Each row is a point. Two turns around zero, p and q, are shown by what they do to some points. Write where each new point lands after one turn and then the other. Backwards means that the second turn is done in reverse. Each puzzle has new turns, and all numbers are rounded.

Turn p:
[-20  14] -> [-24   5]
[ 58 -32] -> [66 -6]
[17 29] -> [ 4 33]
[-10   1] -> [-10  -3]
[-45 -12] -> [-37 -29]
Turn q:
[12 39] -> [ 4 41]
[21 22] -> [16 26]
[-17 -21] -> [-13 -24]
[27  9] -> [25 14]
[-43 -49] -> [-33 -56]
Where do these land?
p, then q backwards: [-3 27] -> [-9 26]
q, then p: [10 24] -> [-5 25]
q, then p: [-41  -2] -> [-33 -25]
q, then p: [ 34 -49] -> [ 56 -21]

Turn p:
[-7  0 39] -> [-27  -8  27]
[ 37  -5 -12] -> [38 -4 10]
[  0 -31 -17] -> [ 12 -27 -20]
[43 23  8] -> [29 20 35]
[-73  13 -18] -> [-52  19 -53]
Turn q:
[-70  18 -24] -> [-68   3 -33]
[ 40 -18 -19] -> [ 44 -16 -11]
[24 14 19] -> [20 21 17]
[  6 -13  24] -> [ 5 -7 27]
Where do these land?
p, then q: [-35  20   6] -> [-35  12 -18]
q, then p backwards: [ 23 -43 -16] -> [ 23 -45 -10]
p, then q: [ 13  33 -36] -> [ 25  38 -22]
q, then p: [  3 -31  17] -> [ -7 -30  17]
p, then q: [43 27 44] -> [ 0 30 60]
q, then p: [-47  -7 -15] -> [-26 -11 -41]

Turn p:
[-17  36   3 -68] -> [-30  25  -1 -69]
[-20  -8  18 -14] -> [-11  15  25  -6]
[ 14 -27 -65  17] -> [-15 -66 -23  20]
[-25   3  -9  38] -> [-17   8 -12  41]
[ 42  15  31 -11] -> [ 47  13  -3 -25]
[  6 -18  22  38] -> [25  5 13 38]
Turn q:
[13 37 58  4] -> [-14   3  68   8]
[ 44   6  23 -20] -> [ 18  30  35 -21]
[-29 -40 -29   3] -> [ 12 -29 -48  -4]
[ -7  -1 -20  49] -> [  6  -4 -20  49]
[-21  -2 -32 -36] -> [-23   1 -35 -32]
Where do these land?
q, then p: [ 13 -37  45  37] -> [ 64 -14  20  15]
q, then p: [-46  36 -35 -51] -> [-83   4  10 -15]
p, then q backwards: [-13  -4 -39 -15] -> [-41   8  -2 -13]
p, then q: [14  9 11 32] -> [10 26 -2 26]
q, then p backwards: [31 -6 18 -3] -> [10 -7 34 -7]

Turn p:
[  0 -31   6 -24] -> [  1 -27 -17  23]
[-12  15 -16  36] -> [-17  37   2 -16]
[-17  16  18  27] -> [-28   9  20 -18]
[ 65  -3 -17   5] -> [44 26 20 39]
[-38   3   9 -44] -> [ -1 -45 -25 -28]
Turn q:
[ 17  33  -8 -17] -> [36 12 17 -5]
[-16 -41 -16 -25] -> [  2 -29 -42  14]
[ 15 -74  -9 -12] -> [-17 -55 -24  44]
[-6 45 -2 16] -> [  8  41  16 -18]
[-4 28  4 31] -> [-13  34  18  -9]
[-7  9 31  7] -> [-15  -2  14 -27]
Where do these land?
p, then q: [11 26 76  9] -> [-41 -54   2 -45]
p, then q: [-20  -9 -27   3] -> [ 20  22 -16  10]
p, then q backwards: [-15 -12 -10 -16] -> [-17 -16  -5 -12]
q, then p: [ 6 -1 35 34] -> [-29 -34  -2 -21]
q, then p: [ 20 -13 -19 -17] -> [-5 21  9 26]
p, then q: [ -2  11 -55 -13] -> [46 18 12 26]

Turn p:
[ 11  42 -42 -37 -28  42] -> [ 50 -39  -8  -7 -24  54]
[ -4  29 -16 -43  10  39] -> [ 45 -18   3  18  11  42]
[-13 -62   7  39 -13 -13] -> [-67 -13   3   6  -3 -35]
[ 34  49 -34 -44   4  -5] -> [ 56   3 -36 -26   3  39]
[  0 -23  -3  30  25 -21] -> [-20  10 -20  11   8 -38]
[12 15 26 47 12 -6] -> [ 11  17  15  -8 -11 -51]
[-25 -41  23  20  21 -10] -> [-41  12  11  27  19 -28]
[ 27   7   9 -49 -22  21] -> [ 18 -19  16 -31  21  42]
[-41 -17  29  37  -9 -48] -> [-53  48  13  10 -23 -26]
Turn q:
[ -4   0   6  30 -24 -52] -> [-35 -13 -20  18  10 -45]
[  7 -23  21   6  -3 -25] -> [-18 -34   1   8  -5 -12]
[ -4 -52 -43  20  31   8] -> [ -7  -8 -47 -15 -51  29]
[ -3  25  24 -58 -33  30] -> [ 19  22  73 -15  11  -5]
[ 11  13   0 -19  42  32] -> [ 30   0   3 -14  14  46]
[-22  29  57   5 -37   5] -> [ -8  10  49  50  24 -20]
[-26   9 -14   4   1  -7] -> [-20  23  -9   0   3   3]
[ 33 -42 -57  69  10  -9] -> [ 15 -16 -90   4 -47 -17]
[  7  40   7 -57  13  19] -> [ 23  16  41 -34  38  21]
Where do these land?
q, then p: [ 38  -8 -15  48  11 -23] -> [-23 -22 -60  -3  -7  -6]
p, then q: [  6  19 -20 -35  -1   4] -> [ 39   5  -2 -10 -16  11]
p, then q backwards: [-46  -6  -8 -19   9  32] -> [-18  -5  46  24  14  21]
q, then p: [ 17  -2  -9  17 -51 -17] -> [-24  38 -26 -26 -15  -1]
p, then q: [ -3  54  65  36 -11   4] -> [  7 -32  45  16  58 -43]
q, then p: [ 13 -73  -1   2  45  28] -> [-31 -78  23 -14  -8  22]
p, then q backwards: [-26  16 -13 -49  -2 -28] -> [-34  12 -16   9  42  30]
